Every row gives one point. Examples show where two turns around zero, p and q, send a point. Where does a point land after both, in the order given? Backwards means that the second turn is done in reverse. Each puzzle has new turns, and all numbers are rounded.

Turn p:
[-7  5] => [-9  1]
[23 20] => [10 29]
[-6  0] => [-5 -3]
[-37  17] => [-41  -3]
[ 26 -41] => [ 43 -23]
Turn q:
[ 23 -16] => [27 -8]
[-12  39] => [-24  33]
[-11 -23] => [ -3 -25]
Where do these land?
q, then p: [43  4] => [26 34]
q, then p backwards: [-17   9] => [-15  12]
q, then p: [-25 -13] => [ -7 -27]

Turn p:
[-28 -25  25] => [-31 -14  30]
[-25  10 -18] => [-17  27  -5]
[25 10  5] => [26 -7 -4]
[ -7  32 -10] => [12 32 -1]
[ 14 -33 -14] => [-13 -28 -23]
[20  6 12] => [ 21 -10   4]
Turn q:
[-13   2  -9] => [ -5   6 -14]
[  7   9 -14] => [16  7 -6]
[ 8 30 48] => [-13  24  50]
[  7 -36 -10] => [  2 -36 -12]
[ -4 -29   1] => [-11 -26  -7]
[ -4  24 -16] => [ 12  24 -10]
Where do these land?
p, then q: [10 27 12] => [18  1 25]
q, then p: [-8  0 -1] => [-4  7 -2]
q, then p backwards: [-20 -22  -2] => [ -1 -26 -15]
q, then p: [  3 -34   3] => [-27 -20  -5]
p, then q backwards: [ 0  9 33] => [28  5 19]
q, then p: [ 14  20 -46] => [ 35   0 -38]

Turn p:
[ 6 -6 15 13] => [  4 -16  -1  14]
[-9 -2  7  8] => [-9 -8 -5  5]
[  8   4   2 -29] => [ 16   1   3 -26]
[  3  -4 -48  -5] => [ 2 48 -1  1]
[-8 -4 13  3] => [ -5 -13  -7   1]
[-1 12 11 10] => [ -8 -13  11   5]
Turn q:
[10 -4 37 -8] => [ -7 -38   6  -7]
[ 10  -2  -6 -12] => [14  0  0 -9]
[-27  -9  -9  16] => [-15  15 -19  19]
[ -3  16 -13  -5] => [ -2  17   4 -12]
[ 10  -1 -10  10] => [ 9  7  9 10]
Where do these land?
p, then q: [  5   2 -14  10] => [-13   2  12   2]
q, then p: [ 13 -27  15  10] => [ 11   2 -15  30]
p, then q backwards: [-21  18 -25 -16] => [-18  34  -9  -8]
p, then q: [11 -1  9 -5] => [ 11 -10   3   2]
p, then q: [-8  7 15  1] => [  2  -6 -17   4]
